Rows are points. Each copy is the shape, with its points in the same order, stretched, turned, moved and blurred by noise. Say if it was mirrored as well.

Shape (6 x 2):
[[  0  22]
 [-20  26]
 [ -7  46]
 [  0  13]
 [ 14 -50]
 [-13   2]]
Copy 1:
[[ -3 -19]
 [-19 -19]
 [-12 -45]
 [  0  -8]
 [ 24  60]
 [ -9   4]]
Copy 1 is: mirrored
Copy 2, 6 rows:
[[ -3  13]
 [-25  10]
 [-12  37]
 [ -7   5]
 [  7 -46]
 [-18 -11]]
Copy 2 is: only turned
Copy 3, 6 rows:
[[-24  18]
 [-10  27]
 [-34  38]
 [-14   9]
 [  6 -45]
 [ -5  13]]
Copy 3 is: mirrored
Copy 4:
[[ 38   5]
 [ 30  27]
 [ 60  22]
 [ 29  -2]
 [-32 -48]
 [ 10   6]]
Copy 4 is: only turned

Shape, 7 rows:
[[ 30  21  32]
 [  9 -25  -1]
 [ 22   0  16]
 [ -2  25  25]
 [ 52 -45 -11]
 [ -9  20 -24]
 [-11 -22  -6]]
Copy 1, 7 rows:
[[ 60  -6   9]
 [ 14   0 -26]
 [ 41  -2  -8]
 [ 24   2  21]
 [ 52   2 -58]
 [  1  47   3]
 [-10   5 -18]]
Copy 1 is: only turned
Copy 2, 7 rows:
[[ 21 -27  33]
 [-22 -14  11]
 [  7 -16  24]
 [ 11   8  24]
 [-18 -55   4]
 [ -2  24 -15]
 [-25  11   3]]
Copy 2 is: only turned

Shape, 9 rows:
[[-10 -10  10  19]
 [-17 -11 -10   7]
 [ 10  -6 -15  18]
 [  8  48  12 -22]
 [ -6 -12 -18   3]
 [  9  20   1  -2]
 [-19  -5  12   5]
 [  1 -15  -3   7]
 [  6 -16   2  -3]]
Copy 1:
[[-21 -15  -3   8]
 [-17   5   3  31]
 [ -1 -21  15   7]
 [ 60  -4 -40  -5]
 [ -9   2  15  20]
 [ 27 -13 -15  -2]
 [-20   0 -16  14]
 [-16  -7   9   5]
 [-15   3   9  -8]]
Copy 1 is: mirrored
Copy 2, 9 rows:
[[ 12 -14  -7 -16]
 [ -4   0  -8 -27]
 [ -9 -11 -31 -11]
 [  2  19  -2  28]
 [-16  -1 -14 -23]
 [ -3   2 -15   9]
 [ 11  -3   6 -16]
 [ -9 -12 -10 -14]
 [-16 -13  -3  -7]]
Copy 2 is: mirrored
Copy 3 (9 x 4):
[[-18 -14 -12   6]
 [-12 -23  -3 -12]
 [-15 -16   8   5]
 [  6  40  10  -7]
 [ -7 -23   3  -7]
 [ -6  10   5   6]
 [-19  -8 -16  -6]
 [-11 -20  -8   6]
 [  3 -14 -11   4]]
Copy 3 is: mirrored
Copy 4, 9 rows:
[[ 11 -13 -29   0]
 [ 17  -3  -9  14]
 [  9   9 -20  20]
 [-59  -5  31 -25]
 [ 19   9 -12  20]
 [-28   0   0  -4]
 [  4 -16  -9 -13]
 [ 14   4 -24   5]
 [  6  10 -13 -10]]
Copy 4 is: mirrored
